Each row of a before or after table is a point. The points were changed in one or more steps. Then noise was added and the rows were shuffled. The steps act on how far a point lies along the listed directions, d1 being the first. Write out the steps. A step turns or swaps two directions, mirrors them in a line or flattens them onto one, adds a multiple of one to another, or multiplies one. Angles are multiples of 10 degrees, from the lower direction toward the higher: turns from -170 to 170, lines from 10 to 170 but not 90. Use the fewest steps. Two steps may share a direction if one is a turn and the other turns, adds or multiplies; they go together, in the order done. Otherwise the lowest direction goes first.

Directions:
(1): [  4 -59]
(2): [-59  -4]
Before (10 x 2):
[[-14 -12]
 [ 23  52]
 [ 16   0]
 [-57  -4]
 [ -5  -1]
 [-25  37]
 [-19 -39]
 [ 28 -21]
 [ 28 -19]
 [-55 -18]]
After (10 x 2):
[[ 25  -2]
 [-89 -26]
 [ 36 106]
 [ 43 -41]
 [-39  72]
 [-23 -22]
 [ 46 -42]
 [-28 -76]
 [ -9   0]
 [-89  -7]]
Steps: multiply d1 by 2; multiply d2 by 1.6

Directions:
(1): [ 59  -7 -12  57]
(2): [-52 -12 -46  44]
(3): [ 20  43 -62 -28]
(4): [ 16 -70 -29 -31]
Before (9 x 4):
[[  8  27 -39 -71]
 [  9  65 -34 -14]
 [-17  41  -7 -49]
 [ 37 -75 -19 -13]
 [ 32  48 -11 -44]
 [ 21 -78 -43   7]
 [  9  37 -87 -57]
 [-27 -98 -45  28]
 [-10 -27 -18  35]]
After (9 x 4):
[[ 10  52 -31 -42]
 [  3  75 -62 -28]
 [ 38 -57 -46 -25]
 [-21  48   4 -26]
 [  3  67  -2   7]
 [ 26 -46 -65 -11]
 [ -6 -21 -21  16]
 [ -1 -76 -68  -4]
 [ 22  58   4 -20]]
Steps: multiply d1 by 0.7; multiply d2 by 0.7; turn d3 and d4 by -30 degrees

Directions:
(1): [ 18  32   7 -39 -66 -39 -38 -60]
(2): [ 69  72  27   4  41 -16 -12  32]
Before (13 x 8):
[[ 38  32  41 -19 -17 -24  -3  11]
 [ 57  43   8 -53 -43 -39 -30 -68]
 [-58 -57 -10  86  43  56  55  94]
 [113 109  52 -57  -3 -50 -75 -28]
 [ 23  11  23  20  44   2  24  27]
 [ 38  43  24  53  42   0  17  53]
 [ -3  16  12  -6  -1  13 -12  31]
 [-39 -29 -26  65   3  39  14  20]
 [ 30  56  14 -17 -47 -46 -22 -34]
 [-79 -55 -12 -13 -18  16   4 -15]
 [-63 -41 -17  12  -8   9  20  31]
 [ 13 -19  -6  38  31  15  26  68]
 [ 90  55  70   4  50   2  16  61]]
After (13 x 8):
[[ -50  -37  -31   59  -17   36    8    4]
 [ -17  -22    8  -12  -41  -16   -1  -47]
 [  32   23   37  -25  -30  -29   -7   -1]
 [ -52  -35  -16   18    7   12   24   44]
 [  53   73   26    3    3  -35   -8    9]
 [ -33  -53  -21    1  -61   -4    2  -15]
 [ 106  100   49  -63  -26  -53  -82  -47]
 [ -45  -27    2   21   57   31   24   54]
 [ -21   -5    2    8  -83  -27  -11  -55]
 [-109  -95  -31   44  -70   33   28   -3]
 [  14   -3   36  -59 -103  -28  -20  -75]
 [  95   72   24  -20   37  -24  -10    2]
 [ -13    5    6  -16  -27    8  -18    9]]
Steps: swap d1 and d2

Directions:
(1): [ 85 -29  18 -62  -2  -7  11 -23  63  33  32]
(2): [ 25 -76 -22  38 -53  18  51  24 -25 -41  45]
(3): [ 64  70 -24  15 -19  49   8 -11  20 -67 -37]
(4): [ 15  45  26  13 -79  -8  39  32 -22  78 -24]
(5): [-32  19  51  14 -27  36 -43  60  66 -17  52]
(6): [ 24  10 -16 -60  39  58  -9  70 -63  14  19]
Before:
[[ 12  22  30  14 -32 -18   1   1  21  48 -15]
 [-49  47  20  23  17   5 -34 -10  26 -19  -2]
 [-10 -19  -7  10  -4  15  -1  35 -48  17  19]
 [ 30 -35  12 -19 -34   0  37  12 -39  28  26]
 [ 46  37   9  28 -70  10  36   6  -2   1  -9]
 [ 19  21   7  40  -5 -10 -17 -27  55 -44 -33]
 [ -1 -21  34  -3 -57  11  11  48  18  25  29]
 [ 21  18 -18 -12 -20   2  23 -14  -6  25   0]
 [-24  23  24  37 -25 -37   2  -8   4  45 -15]
 [ 11  11  -4 -32  20  -4 -28  15   6  23  11]
 [-10  63  15  34 -23 -15 -17 -34  11  -3 -52]
 [ 13  37 -15  44 -36  10   2 -20   8 -31 -31]]
After:
[[-57  55  10  76 -32 -24   3   1 -26  12 -41]
 [-48  37 -21  45  12  32 -23  36 -73 -25 -21]
 [ -3  17  29  19 -32 -23   0   6  12  51 -13]
 [ 81  19  28 -12 -47 -15  11 -48  62  21 -14]
 [ 30   1  -4 -38  -9  -8  18 -20  12  49  16]
 [109 -40  30 -35 -15 -33   3 -46 118  15  24]
 [-39   4   8  -4   8 -10   1  10 -61  19  -6]
 [117   4  41 -70 -34 -22  19 -31  81  68  25]
 [ -5  35  14  30 -20  20  -9  -3  32 -29   8]
 [-13  -2  -9 -10   3  -5 -17  27 -21  22  16]
 [-65  13  33  13 -28   8 -19  48  -3  16   0]
 [117  -7  12 -48 -29  -8  11 -57  94  20  18]]
Steps: turn d1 and d3 by -70 degrees; multiply d1 by 3; flatten d2 and d4 onto the line at 110 degrees

Directions:
(1): [ 18 -37  -5 -22 -90  35  16  57  61  -6 -26  62 -15  29]
(2): [ 98 -61  39  27  -4  13 -23 -19 -43  40 -41 -14  40  24]
(3): [ 12  29  49  20 -26  14 -43  15  59  54  63 -70 -38  27]
(4): [ 38  38  43  76 -33 -46  31  -4 -26 -58 -10  18 -71  -6]
Before, 8 rows:
[[ -8 121  41  32  -5 -29 -20  16  74 -30  62 -19 -96  -3]
 [-55  23 -28  -8 -87   9  22  70 103 -27  -3  85 -47  16]
 [ -3 -10  -6  35  48  -5  -3  -9 -46  -2 -12 -13  16  -6]
 [ 27  37  60  75 -29 -42 -14  22  35  25  41 -78 -86  13]
 [ 53 -74  10  -8 -25  40 -31  -3  22  46 -10  14  33  13]
 [ 86 -24  41  58  43   8 -30 -37 -39 -18 -40 -40  15  17]
 [-74   0 -39 -52   0   0 -16  16  64  21  27  -7   7  22]
 [ 73 -41  25  45  10  -5  -8 -42 -45  -1 -35 -18   9  13]]
After, 8 rows:
[[ 10 -69 -29 -27  17  -6  -6 -18 -26  12 -54  25  59  21]
 [ 90  21  29  53  13 -42  25 -25 -63 -82 -77  77 -18 -15]
 [-68   2 -38 -36   3  10   1   4  55  -7  36  30  -3 -23]
 [ 66 -47  19  44 -35  -4  -4   6 -10   7 -66  52  26  20]
 [-58  67  -7  13  24   3 -12   9  61 -53  37 -33 -52  -6]
 [-11  16 -17  53 -10 -77  66   9 -42 -82 -45  42 -61 -35]
 [-27  11  -1  30  22  10 -12  18   7  16  20 -29  -8   5]
 [-57  48 -10   7  -2  -3  -1  -2  54 -21  52 -28 -59   0]]
Steps: multiply d1 by 0.4; turn d2 and d3 by 160 degrees; turn d3 and d4 by -20 degrees

Directions:
(1): [ 37 -29 -62 -18 -41 -49 -23  -3 -61  53 -70 -13  37  28  20  27 -64 -60
  29 -10]
(2): [ 72  69  -2 -48  21  51 -79  45   3   5  16  55 -33  -9  20 -43  -9 -41
  19 -47]
(3): [ 12 -49 -58   9 -46  32 -31  64  16  37  43  -9   4 -20  16  10  79   3
  58  80]
(4): [ 19  11  -3  30 -16 -27   4   9  32 -44  71  19  27 101  80  17 -48  44
  43  -7]
(5): [ -5 -34  49  63 -27 -61 -25  35  55  30  23 -35 -67  18 -51 -52 -31 -58
  17 -17]
Before (13 x 20):
[[ 24  33   5  -4  18  19 -31   6  28 -19 102  23  -2  11  50 -11  35  26
   32 -16]
 [-37 -12  55  57   8 -22  18  36  70 -10  57 -19 -68   2 -59 -54  32   8
  -21  29]
 [-35 -53  40  72 -29 -29  21  22  52  17  47 -32 -74 -20 -20 -24  43  -6
   25  32]
 [  3   5 -23 -15  -6  17  -3   9 -41 -21  -6  12  11 -16  -2  27  29   8
   13 -13]
 [ 48  72   0 -38  26  27 -33  -4 -11 -54  30  76  24  92  94  22 -64  23
   23 -42]
 [-21 -32  31  61   0 -31 -25  42  46  27  37 -51 -42 -31 -66 -43   7 -16
    6  25]
 [ 28  62   8   0  -1 -14  12 -41  -6 -27 -14  20   4  52  39   0 -52  32
  -27 -34]
 [-47 -54  60  56 -18  -4  21 -36  43 -15  11 -21 -12   2 -25  -4   0  21
  -32  -9]
 [  5 -92  16  82 -26 -31  -7  64  37  55  19 -65 -60 -14 -58 -35  29 -63
   31  54]
 [-46 -65  32  47  -8  -5  19   2  42  31  23 -24 -30 -42 -64 -35  53 -40
   -4  66]
 [-61  21  86  40  50  39  28 -36  74 -31  40   1 -48 -66 -66 -57  57  -3
  -53   2]
 [-13  -7  57  24  15 -13  -4  30  67  11  33 -19 -79 -52 -92 -70  38 -26
  -39   0]
 [ 28   3 -50 -14  -6  18  -5  -6  -9 -24  53  44  68  74 104  61 -39  44
   67  23]]
After (13 x 20):
[[  -9    0   77   23   33   10  -26   11   63   13   38   16  -71  -45
   -68  -79   16  -79  -17   -5]
 [  -9   36   72   29   38  -43    8   13   45  -16   14   -5  -68   27
   -55  -70  -34  -21  -49  -36]
 [  28   31  -39   -7  -35  -19   19  -39  -32   -2  -34    2   42   53
    56   31  -50   26   -5    0]
 [ -31  -13  -46   -7  -11  -16   58  -56  -50  -52    3   21  100   98
   100   99  -35   82   15   39]
 [   2   20   80   39   11   -7   -3   14   50    1   43    4  -91  -17
   -22  -56    2  -25    5  -45]
 [  29    9   54    3   -3   24  -57   -5   21  -11   -3   23  -34    3
    -3  -39  -40  -34  -23  -63]
 [ -14   -4  -12   -4   -8   18   12   10  -28  -35   -1   11   -1  -14
    -2   26   34   15    6  -10]
 [   9   19  -53  -27   15   59   22  -18  -16  -52   57   59   86   51
   121   77    1   98   56   48]
 [ -33   37  101   27   60  -22   10  -73   34  -13  -33   10  -39  -30
   -75  -58  -53  -66  -73  -73]
 [ -30   15   21   14   34  -11   36  -62    9  -41   69   -6   35   24
    42   27   12   66  -13  -10]
 [  17  -30   72   69   16    6  -26   79   76   29   49  -36 -109  -31
   -66  -82   31  -65   12   14]
 [  -6   -5   61   52   21  -23  -37   36   58   11   41  -39  -55  -29
   -67  -62  -22  -30  -12  -15]
 [ -24   -7   80   32    9  -57   13   -7   56   15   -2  -37  -82  -29
  -110  -75  -22  -42  -64  -40]]
Steps: turn d1 and d3 by 60 degrees; multiply d2 by -1; add -0.5 times d4 to d5

Directions:
(1): [116  10  -8 -15  53 -31  28 -74  36 -86  -6  37  41 -39  32 -46  -2 -11
   9  -5   6 -34 -15 -45 -45 -32 -76  28 -19 -16  -1  34]
(2): [-55 -45  46  16 -29  50  27 -99   9  33 -30  70 -56  26  -1  -7 -27  -2
   3   1  32 -38 -37 -16 -67 -64  18 -82 -21 -39 -27  -4]
(3): [-15  30  39 -44 -68   0  41 -56  59   9  74 -91 -25  44   5 -38  38 -35
 -15 -10  -8   2  40  16  20  11 -32  10 -16 -93  64  18]
(4): [ 13   9  26 -40  -8  10   8  76 -22 -87 -38  12 -87  44 -74 -11  22  78
 -45  12  -3  -7  26  63 -34 -35 -47   3 -60   1  -1  22]
(5): [-20  42  27 -42  38  84   6  18  21 -43  15  47 -29 -47  28 -26 -32  50
  68  51   0 -37  48 -37  13  22  74  29  10 -23  82 -49]
Before (9 x 32):
[[-12  -6  35 -16 -25  26  25 -12  18 -15 -11   8 -57  30  -5 -20   5  27
  -12   0  -1 -26   3  29 -20 -21 -16 -22 -32 -33   8  11]
 [ 13  15 -19 -16  -3 -25 -14  38   1  25   9 -47  21  10  -4   7  23  -1
   -6   0 -19  21  22  10  35  40  -3  14  12  13  24  10]
 [-53 -19 -18  23 -19   3 -19 -14 -13  36 -12  22  -7  27   2  28   4  10
   -2  -2   8  12 -16   5   5   9  26 -21  -1   5 -24  -1]
 [-82  20  -6  -4 -29   5 -41 121 -40  42  15 -52 -45  27 -21   7  20  36
   -1  18 -16  32  45  46  49  41  51   8  14  39  26 -24]
 [  1  17   0 -14  27  11 -12  80 -16  -1   0 -24  10 -15   1  16  -2  38
   14  24 -19  17  16  -6  33  37  30  43  18  34  26  -8]
 [ 22  10 -25  14   5 -21 -10  43  -5   8  16 -15  37 -18   3  13  18 -17
    5  14 -22  35  28 -10  45  44  -3  13  15  16   1   1]
 [ 25  16 -11  -2  18 -11 -16  27  -1   1  21 -25  34 -18  19   0  -8 -16
   20  10 -11   9   3   0  38  21  10  37  24  33  -5  -7]
 [ 10   9 -16  -4   1 -26  -5  38  12   1  31 -28  18  -8  18  12   9 -14
   -5  11 -15  26  13  11  24  25  -5  27  15   8   1   0]
 [-17  14  23 -23  -1  38  10 -46  32  -8  26  27  -5 -34  40 -24 -22  -5
   36  17   8 -31  14 -31  -9   4  34  -9   7 -29  44 -25]]
After (9 x 32):
[[-16  -9  44  -8 -25  28  16 -35  14  -1   4  10 -40  26  -4 -18 -13   1
    3  11   7 -21  -4  11 -16 -36  -2 -22 -16 -15 -10   1]
 [ -5 -24   9  -3  -8  11   4 -28  -2  22 -37  35 -27  20  -9  -3  -4  17
   -9   6   8 -17 -14  -2 -31 -22  -1 -49 -13  -5 -11  13]
 [-15 -24  18   0 -12  11  14 -20  11   5  -2  34 -33  14   1   2 -11   3
  -10  14   8  -5 -10   7 -35 -29  -3 -30 -10 -14 -25  -2]
 [-31 -13   9  18   1  13  -6 -40  -4  28 -11  37 -19  -6  31 -29 -16   0
   27  12  15 -22 -13 -25 -29 -22  23 -34   7   7  -1 -12]
 [  0  13 -24  -7 -13 -28 -10  -4  10 -10  17 -16  11  23   4   9  30  10
  -12  -5  -7  17   5  10  17  24 -15  24 -10  -9   5  17]
 [-13 -21  30   6 -31  22  23 -36   9  10  -9  37 -38  21 -11  -8   6  -1
   -7  16   2  -2   7 -10 -23 -22 -11 -54 -26 -32 -12   8]
 [ 22   0 -27  19  37  -8 -17  39 -11   6 -16  11  35 -32  32  12 -12   9
   19   0 -15   2 -10  -5  28  32  17  23  21  47 -12  -7]
 [-28 -11  47  -9  -6  46  25 -48  17  30  -5  17 -22   7  20  -7 -18  14
   22  18  11 -22 -12 -35 -23 -18  29 -22   1 -28  19  -6]
 [  1  30  10 -45  16  24  -9  55   6 -57   5  17 -23 -30  -4 -10  -5  46
   14  23  -3 -13  39  10   3  17  19  23  -9   8  45 -18]]
Steps: multiply d1 by 0; multiply d2 by -1; turn d3 and d4 by 150 degrees
